Each row is a point. The window is the flat piece filled in between its corners: a triangle in 3 columns, a solid with four corners in 4, and so on. A path goes straight from each point to the next, and from the last back to the first. List the points from which the path goes on through the window.

Window:
[[-.16, -.19, .27, -.34],
[.13, .02, .20, .27],
[.21, .88, .40, .49],
[-.10, -.23, -.40, -.16]]
Path:
(1): [.53, .26, .74, -.25]
(2): [-.29, .20, -.02, .19]
(3): [-.48, .53, -.08, .23]
(4): [.31, -.33, -.22, -.15]
(5): [.18, .01, -.16, -.05]
(6): [-.37, -.01, -.31, .33]
(7): [-.58, .14, -.24, .00]
(8): [.33, -.10, .08, -.11]
(9): [.46, -.07, .13, -.22]
(10): [-.46, -.17, -.16, -.11]
(11): [-.20, .88, .44, .53]
(12): [.65, .31, .19, .22]
(13): [.44, -.10, .07, -.40]
(14): [-.46, -.46, -.14, .17]
(15): [-.41, -.41, -.15, .24]
(16): [.15, .02, -.13, -.15]
Through the window after points: 1, 3, 7, 9, 11, 15

Window:
[[.04, .28, .09, -.38, -.22, .24],
[-.58, .82, -.42, .26, -.27, .08],
[.00, -.47, .23, -.40, .34, .91],
[-.17, .39, -.76, .17, -.31, .04],
[-.53, .20, -.32, .15, -.43, -.11],
[.25, -.23, .00, -.01, .58, -.12]]
Path:
(1): [-.11, .28, -.13, .32, -.03, .12]
(2): [-.32, .46, -.04, .74, -.22, .28]
(3): [-.03, .15, -.25, -.59, .30, .26]
(4): [-.25, -.06, -.36, -.24, -.11, .17]
(5): [.03, .06, -.24, .12, -.12, .12]
(6): [-.14, .17, .21, .29, -.16, .23]
(7): [-.38, .20, -.63, -.27, .16, -.26]
(8): [-.28, .58, -.61, -.46, .20, -.02]
(9): [-.19, .31, -.32, .45, -.58, -.01]
(10): [.02, -.29, .09, .50, -.09, .37]
(11): [-.13, .14, -.26, -.34, .24, -.09]
(12): [-.15, .04, -.48, -.34, .06, -.52]
Through the window after points: 10

Window:
[[-.23, .13, -.37, -.40, -.37, -.13, .24, -.18, -.14],
[-.25, .08, .07, -.01, -.59, .28, .05, .14, -.31],
[-.02, .36, -.41, -.15, -.27, .61, .21, .39, -.23],
[.09, .29, -.31, .12, -.35, .45, -.41, .00, -.03],
[-.21, .30, .10, -.68, -.23, -.01, .09, .18, .01],
[-.10, .16, .17, .32, .46, -.06, .19, -.67, .06],
[.45, -.47, .41, .26, .23, -.51, .34, -.69, .28],
[-.28, -.21, -.04, .22, .26, .08, .15, -.36, .45],
[-.20, -.28, -.08, -.08, .54, .18, -.05, -.40, -.13]]
Path:
(1): [.01, .43, -.39, -.14, .00, -.23, -.50, .45, .10]
(2): [-.06, .18, -.23, -.07, -.30, .70, .37, .08, -.25]
(3): [.21, -.01, -.03, -.15, -.44, .46, .02, -.50, .21]
(4): [.03, .12, -.12, .33, .12, -.13, -.20, .06, -.10]
(5): [-.03, .08, -.17, .17, -.14, -.10, .03, .06, .09]
(6): [.12, .19, .07, -.23, -.30, .45, .02, -.32, .09]
(7): [.24, .08, .04, -.08, -.33, .37, .10, -.27, .01]
(8): [-.42, .23, -.42, -.22, -.08, -.11, -.16, .07, -.10]
(9): [-.13, .09, -.10, .13, .14, -.06, .06, -.08, .07]
(10): [.14, -.08, -.02, .20, -.26, .37, .19, -.94, -.13]
(11): [-.12, -.02, .28, -.05, -.27, .66, .20, -.38, .00]
(12): [-.26, .03, -.19, .12, .02, -.26, .02, .02, .05]
Through the window after points: 1, 3, 7, 11
